Rows are points. Two turns around zero, p and q, are shown by what they do to some points. Write where each new point lands after one turn and then the other. Backwards means that the second turn is done in reverse. Each puzzle has new turns, and all numbers are rounded.
In the rows, zero is written as 128.

Turn p:
[136 134 149] => [141 132 147]
[145  98 129] => [148 102 119]
[150 162 135] => [147 164 136]
[ 81 118  99] => [ 76 115 110]
Turn q:
[161 111 126] => [161 112 123]
[134 165 108] => [135 169 120]
[100  97 116] => [101 102 106]
[117 139 162] => [115 129 163]
Where do these land?
p, then q backwards: [100 135  84] => [ 86 128  96]
q, then p: [110 103 160] => [120  89 147]
p, then q: [146 143 147] => [147 137 149]
q, then p: [156 132 122] => [153 139 119]

Turn p:
[119 115 136 116 100 106] => [112 108 136 117 111 104]
[153 112  76 118 138 140] => [153 133  74 111 137 127]
[116 121 161 152 119 128] => [120 107 155 155 126 130]
[129 125 162 151 107 123] => [132 105 161 147 120 121]
[115 109 174 117 134 116] => [ 97 101 159 123 142 135]
[173 114  86  92 141 136] => [158 131  84  79 145 130]
[131 102  81 114 138 142] => [131 126  71 116 132 132]
[113 171 132 154 146 112] => [124 171 151 156 135 119]
[104 183 144 138 129 149] => [125 170 159 148 104 153]
Turn q:
[160 134 158  97 106 119] => [163 138 167 116 109 114]
[142 132 114 125 138 114] => [141 132 116 117 141 118]
[141 154 121 112 121 100] => [144 161 127 113 130 107]
[139 132 155 166 164 126] => [124 116 148 149 179 132]
[159 124 103 157  94 111] => [167 139 100 163 123 116]
[ 84 123 145  94  97 141] => [ 93 132 146 118  74 129]
[ 86  91 113 118 162 162] => [ 83  81 108 105 124 152]
[ 86 110 136 159 131 136] => [ 84 110 123 158 128 132]
[156 153 108 124 142 144] => [153 144 118 111 147 154]
Where do these land?
q, then p backwards: [108 112 124  59 135  94] => [136 129 118  73  87  86]
q, then p: [133 129 114 143 140 110] => [128 144 115 130 148 118]
q, then p: [115  86 124 174 148 125] => [113 108  90 167 156 118]
p, then q: [123 126 152 146 110 114] => [123 115 145 152 129 108]
q, then p backwards: [144 158 121 106  83 153] => [131 178 117 122 111 166]
q, then p: [154 123 138 162 146 149] => [145 115 120 147 161 155]
p, then q: [120 163 122 106 134 150] => [130 159 140 120 112 158]

Turn p:
[112  98 153 121 139 152  96 165] => [139 138 136 118 130 134  96 187]
[176 136 126 152 130  98 107 113] => [154 136  98 163 136 103 118  98]
[112 124 125 169 144  93 159 106] => [113  92 115 144 168 114 160 117]
[145 153 126 132 113 137 141 116] => [125 133 136 146 116 140 136 101]
[147 148 137 149 129 132 119 175] => [135 171 124 161 133 134 135 151]
[112 152 132 116 120 120 102 138] => [103 148 127 129 110 110 117 137]
[112 116 113 105 104 100 142 125] => [128 117 137 101 112  99 154 123]
[126  96 157  93 127 136 147 103] => [145 102 170  98 135 127 109 118]
[146 132  99  93 158 131 116 108] => [131 142 103  90 130 136 107  95]
[126  98 129 140 105 158 167  99] => [147  78 152 128 120 160 145 119]
[ 95 155 111 137 139 150 112 160] => [ 89 152 110 128 119 150 133 161]
Turn q:
[108 131 138 133  91 127 120 144] => [ 99 147 133 131 105 120 111 118]
[110 138 137 126 138 129 160 113] => [105 109 138 122 145 135 149 120]
[108 116 147 155 137 112 138 152] => [113 112 164 150 124 117 115 136]
[142 119 141  99 138 102 118 118] => [145 116 120 105 149 113 105 121]
[117 198 137 138 140 115 137 148] => [104 166 156 131 162  97 160 139]
[225 109 133  94 116 138 141  89] => [205 107  93  81 109 115 154  85]
[132 100  86 118 128 143 124 135] => [138 117  97 128 105 145 125 159]
[123 117 133 143 125 141 108 121] => [134 136 130 144 121 147 115 119]
[110 149 139 126 133 148 116 149] => [115 157 151 121 131 140 127 141]
[105 103  88 149 134 125 118 111] => [121 112  98 168 128 150 119 144]
Where do these land?
q, then p: [150 140 120 138 127 118 106  75] => [131 117  88 132 143 149 129  86]
q, then p: [ 77 109 151 128 113 162 161 141] => [105  95 172 117 103 140 114 167]
p, then q: [102 119 121 117 114 113 158 138] => [109  98 142 101 126 116 130 126]
p, then q: [105 102 105  82 119 154 122 167] => [114 155 128  64 103 110 126 141]
p, then q backwards: [172 136 116 133 131 135 129 108] => [146 118 137 141 116 135 107  92]
p, then q backwards: [171 117 145 161 126 106 115 109] => [153 115 124 160 136  91 107 103]
p, then q: [114 132  93 122 150 141 130 164] => [107 143 123 101 125 133 157 162]
q, then p: [166 159 154 130 135 109 121 109] => [132 132 125 130 162 114 119  78]
q, then p: [132 124 140 130 156 113 117 115] => [142 131 115 131 152 132 106 126]
p, then q: [ 91 142 135 138 110 129 122 154] => [ 90 132 153 134 113 114 122 141]

Turn p:
[108 120 144 141 131 138 137 144 141 113 100] => [131 115 132 138 129 154 128 121 145 120  94]
[162  63 103 152 142  92  75 129 122 133  92] => [168  71 122 143 120 118  95  72  87 104 151]
[167 148 106 124 147 136 149 126 143 184  94] => [157 159  88 114 165 100 110 117 102 137  98]
[122 138 139 151 126 141 147 114  78 129  91] => [141 165 150 149 123 162 129 126  94 116 107]
[144 142 138 152 122 148  91 139 144 135 142] => [142 114 139 122 159 135  97 147 142 137 149]
[115  88 112 147 120 132 150 139 117 122 156] => [129 104 115 135 114 155 165 127 115 151 144]
[127 140 176 161 112 135 153 131 131 103 150] => [146 144 153 150 135 157 154 144 172 137 136]
[126 145 104  87 137 151 107 139 126 121 105] => [108 123 127  86 127 119 107 141 112 102 105]
[136 149 214  77 142 139 143 122 137 144 151] => [120 160 192 110 151  82 152 126 172 156 104]
[113 111 113 150  70 146 128 131 143 113 131] => [144 111 112 127  89 166 114 152 143 151 135]
[132 149 109 138 139 137 130 103 141 113 149] => [111 149 108 116 139 141 125 127 142 122 157]
[108 119 107 109 140 106 141 102 141 133 138] => [ 95 134 102 131 111 111 136 105 129 135 133]
[122 141 119  46 145  71 139 139 100 110 149] => [ 85 131 136 119  95  54 174 138 117  89 128]
[109 139 107 157 119 121 101 134 129 136 145] => [114 112 115 151 135 139 105 150 122 133 152]
Turn q:
[129 125 144 126 122 110 107 113 113 115  83] => [141 128 117 103 137 118 121 101 107 142  94]
[122 104 144 122 108 148 108 113 139  77 153] => [129 106 108 126 116 143 126  78 136  88 144]
[152 134 121 157 158 136 124 152 215 146 142] => [188 100 128 158 114  95 124 169 172 129 160]
[148 135 143 110 164 102 125 119 143  78 105] => [177 130  97 125 154 117 139 121  96  99 116]
[138 110 128 141 131 130 157 107 120 145 137] => [114 103 149 142 136 139 150 136 121 137 125]
[113 213 152 108 111 174 177 123 109 152  67] => [150 190 136 122 152 207 120 151 158 169  69]
[140 143 125 117 122 103 113 120 108 155 146] => [122 149 156 108 121 120 138 130 107 142 148]
[116  99 121 110 111 104 147 141 113 157 139] => [ 85 129 145 114 112 112 151 147 126 121 116]
[150 114 101 112 129 185 127 141 128 145 148] => [108 112  99 129 109 160 133 153 145 146 168]
[102 103 132 126 149 123 110 119 118 123 145] => [106 110 130 114 150 114 115 119 123 107 143]
[114 115 131 180 117 111 112 173 115 107 149] => [110 123 138 163  96  99  78 116 114 107 126]
[112 142  93 126 113 111 129 114 113 136 123] => [105 158 132 134 140 113 142 114 130 150 128]
Where do these land?
q, then p: [131 166 134 122 107 120  95  89 118 163 118] => [122 170 151 114 146  81 119 125 131 157 120]
q, then p backwards: [165 164 133 141 119 147 122 153 171 178 125] => [145 126 157 137  47 136 132 130 135 128 148]
p, then q: [119 161 130 110 133 130 113 149 161 149  89] => [149 134  92 108 140  82 109 125 122 140 113]
q, then p: [137 119 137 141 122 107  84  91 156  91  97] => [146 158 114 119 107  98 120  74 110 119 161]
p, then q: [ 90 105 113 138 111 128 153 135 126  94 176] => [ 86 115 138 157 109 147 139 144 179 116 122]
p, then q: [113  94  95 147 143 140 137 128  98 118 122] => [ 85 117 118 138 139 169 129 116 123 140 128]
p, then q backwards: [145 124 141 108 100 137 133 117 133 142  95] => [133 149 151 135 109 112 110 145 136 133 100]
q, then p: [ 97  81 144 134 150 114 150 124 103 131 168] => [ 95  96 164 149 111 158 159 107 141 114 118]
p, then q backwards: [110 114 128 130 163 153 173 118 105  97 164] => [135 125 111  81 102 135 160  83 105 134 148]
q, then p backwards: [130 123 106 134 142  95 175 142 126 111 154] => [113 155 131 134 143  85 141 148  89 126 132]
p, then q: [170 156 123  87 124 141  91 153 144 162 121] => [141 148 109  81 121  83 130 148  84 111 133]
q, then p: [128 129 152 145 121 124 111 136  96 101 107] => [126 138 150 123 112 136  93 119  98 112 135]
